Every row gives one point. Any point is a mix of the corners, with weights that add up to 1. It lies inside the corners' shape when no weight is negative. Say inside or outside, and name the corners with a negative weight.
In the rows, 128 means zero.

Corners:
(1): [160 183]
(2): [ 75 107]
(3): [108  98]
Points:
[84 94] => outside (1)
[85 81] => outside (1)
[151 173] => inside
[131 162] => outside (3)
[ 81 111] => inside

Corners:
(1): [ 80 191 125 108 130 101 128 153 166]
(2): [147  76 133 161 129 164 216 108 101]
(3): [151 124 143 132 133 137  53 127 241]
(4): [167 172 156 105  67  50 115 161 110]
(5): [136  69 195  84  57 142 190  84 103]
(6): [111 147  75 108 168  99 118 125 162]
(7): [124 222 110 138 171  64 131 122 169]
(8): [ 79  10 167 126 154 175 136  81  67]
(9): [179  18 159  62 150 228 146 106  45]
(10): [131 186  74 135 111 158 118 105 116]
Points:
[128 136 108 117 143 123 110 122 162] => inside
[131 102 137 100 112 138 113 117 119] => outside (2, 7)
[119 133 137 131 128  99 138 121 158] => outside (9, 10)
[115  79 181 105 112 138 158 110 116] => outside (6, 10)
[128  99 149 121 124 143 142 109 108] => outside (6)
[113 116 127 121 147 151 123 108 144] => outside (4)

Corners:
(1): [159 154 136 129 118 194 126  83 113 113 122 154 142  95 150 116 172 141]
(2): [120 150  87 151 155 103  73 128 127 119 136 135  38 119 129 168 108 126]
(3): [161  66  49 155 107  87  95 151 165 101 105 180 139 149 136 138 113 115]
(4): [ 96 124 156 122  97 118 154 128  96 159 183 154  92  94  68 165 105 167]
(5): [109 138  73 137  71 147  78 105 155 151  81 194 129 105 171 164 130 101]
(6): [190  84 136 111 122 209 183 124  63 146   7 125 237 149 121 121 186 129]
(7): [165 123 141  83 130 130 156 114 122 127 125 118  98 124 133  91 116 134]
(8): [143  82 144 107 171 144 154 163  95 137  99 110 161  88  87 115 158 108]
(9): [125 137 117 154 115  84 140 107 108 118  98 133 100 105  55 185 108 138]
(10): [149 124 126 136 117  83 103 137 160 139 124 142 183 137 131 165 111 154]
(11): [106 140 113 157 131 187 116 113 130 104 110 136 102  98 150 152 116 175]
(12): [135 116 150 104 164 146 134 136 160 135 124 128 127 146 141 109 164  85]
(13): [168  92 159  98 155 143 143 136  69 108  90 104 245 172  94 128 144 110]
(14): [144 166  84 105 145 112 116 123 159 106 109 140  93 141 135 124 125 165]
(15): [127 145  95 133 149 124 170 122 111  90 147  77 134 108  78 146 126 180]
(16): [135 137 165 125 171 137 169 104 115  97 156 160 160 109 176 127 132 152]
(17): [135  81 109 133 121  69  70 136 159 118 108 124 117 145 150  99 149 114]
(18): [122 139  59 139 165 149 107 103 165 140 120 115 101 102 110 108 122 162]
(19): [132 174  77 141  88  98 116 144 112 128 133 151 117 156 109 115  88 124]
Points:
[142 120  98 139 125 126 119 119 134 114 109 141 141 130 135 137 129 131] => outside (4, 8, 14)
[132 115 116 133 119 124 124 123 123 137 115 155 114 112 120 137 133 118] => outside (10, 11, 13, 14, 15)
[125 131 117 133 127 138 131 122 119 122 126 134 119 114 115 144 123 151] => inside
[129 129  92 138 123 125 112 124 147 122 118 145 108 128 145 133 118 148] => outside (1, 8, 9, 13)
[145 126 121 131 133 123 128 128 119 111 111 131 133 128 120 131 133 132] => outside (4, 5, 18)
[132 128 101 130 127 119 121 124 134 120 117 133 122 132 123 136 120 144] => outside (1, 8)
[124 126  98 133 130 122 106 121 150 132 128 136  86 102 118 137 126 141] => outside (6, 13, 16, 19)

Corners:
(1): [139 146 219 133 129  93 125 126  95 160  89 137  94 141  86 191  67  86
 110  71]
(2): [161 152  67 118 139 161 169 114 143  85 150 101  64 182 123 122  87 150
 127 209]
(3): [136 127 138 162 107 121 125  88  97 128 127 182 108  95 168 200 124 119
 115  90]
(4): [148  78 106 101 137 113  98  47 151 103 122 101  83 120  78 128 181 159
  50 158]
(5): [175  83 114 152 122  75 181 140  42 129  86 168 155 132 132 159 152  76
 101 144]
(6): [117 128 178 145 153 133 163 190 188 112 141 127 210  73 153 144 159  70
  83 147]
(7): [135  82 168 168 107 158 185 191 162 173  83 143 185  44 196 100 166 133
 131 154]
(8): [154 151 102  84  80 152 136  74 132  85 168  48 176 158  92  82 156 135
 101 146]
(9): [161  94 121 137  97 186 179 109 130  71 192 109  84 160  99   9 132 156
  73 149]
(10): [131 135 139 144  87 135 133 170 208 175 114 109 181  72 201  91 140  76
  39 152]
(11): [146 167 179 104 101  99 151 196 197 165 125 180 179  73 155 101 150  64
 133 149]
(12): [155 128 129 150 109 111  52  47 131  62 110  83  30 166  72 118 147 122
 107 173]
(13): [165 103 141 167 186  42 160 117 108 114 126 158 158 126 212 155 115 128
 119  86]
(14): [136 163  22 108 171 197 109 113 137  94 139 122 129 213   7  66 160 129
 102  91]
(15): [ 81 103 123 155  78  84 189 191 213 143 143  75  99  92 208 135 181  80
 134 164]
(16): [190  83 168 135 115  85 151 162 145 125  98 153 116 166 194 212 160 101
 129 114]
(17): [116 122 131 142 183 128 196  84 111 147  95 184 140 181 166 164 161  74
 135 100]
(18): [152  72 178 117 120 126  91 102  66 133 106 159 111 137 146 188 109  50
 120  90]
(19): [149 118 101 140 165 161  68  64  80 128 187  88  30 237  40  95 142 160
 119 170]
(20): [229 151 182 186 191 127 189 139 139 168 114 144  94  88 183 182  92  40
 148  83]
(21): [172 184 126  79 163 179  94 128 101 111 163  89  76 112  74  88 155 154
  85 131]
Points:
[139 131 103 111 111 147 133 109 153 109 139 111 138 137 132  98 160 126
 102 135] => outside (1, 5, 6, 19, 20)
[150 127 140 137 148 126 132 119 143 123 138 130  98 139 129 134 133 106
 104 129] => outside (5, 7, 8)
[153 127 140 139 138 121 141 126 134 134 117 132 122 123 143 145 136  99
 112 127] => outside (9)
[119  96 144 138 110 115 184 179 149 136 103 163 170 100 164 151 148  76
  91 142] => outside (8, 12, 13, 19, 20, 21)
[143 123 146 137 124 129 124 112 132 127 128 131 116 125 134 135 142 105
 106 117] => outside (2, 5)
[146 135 130 130 123 135 138 123 140 119 131 113 116 136 110 119 147 113
 102 145] => outside (13, 18)
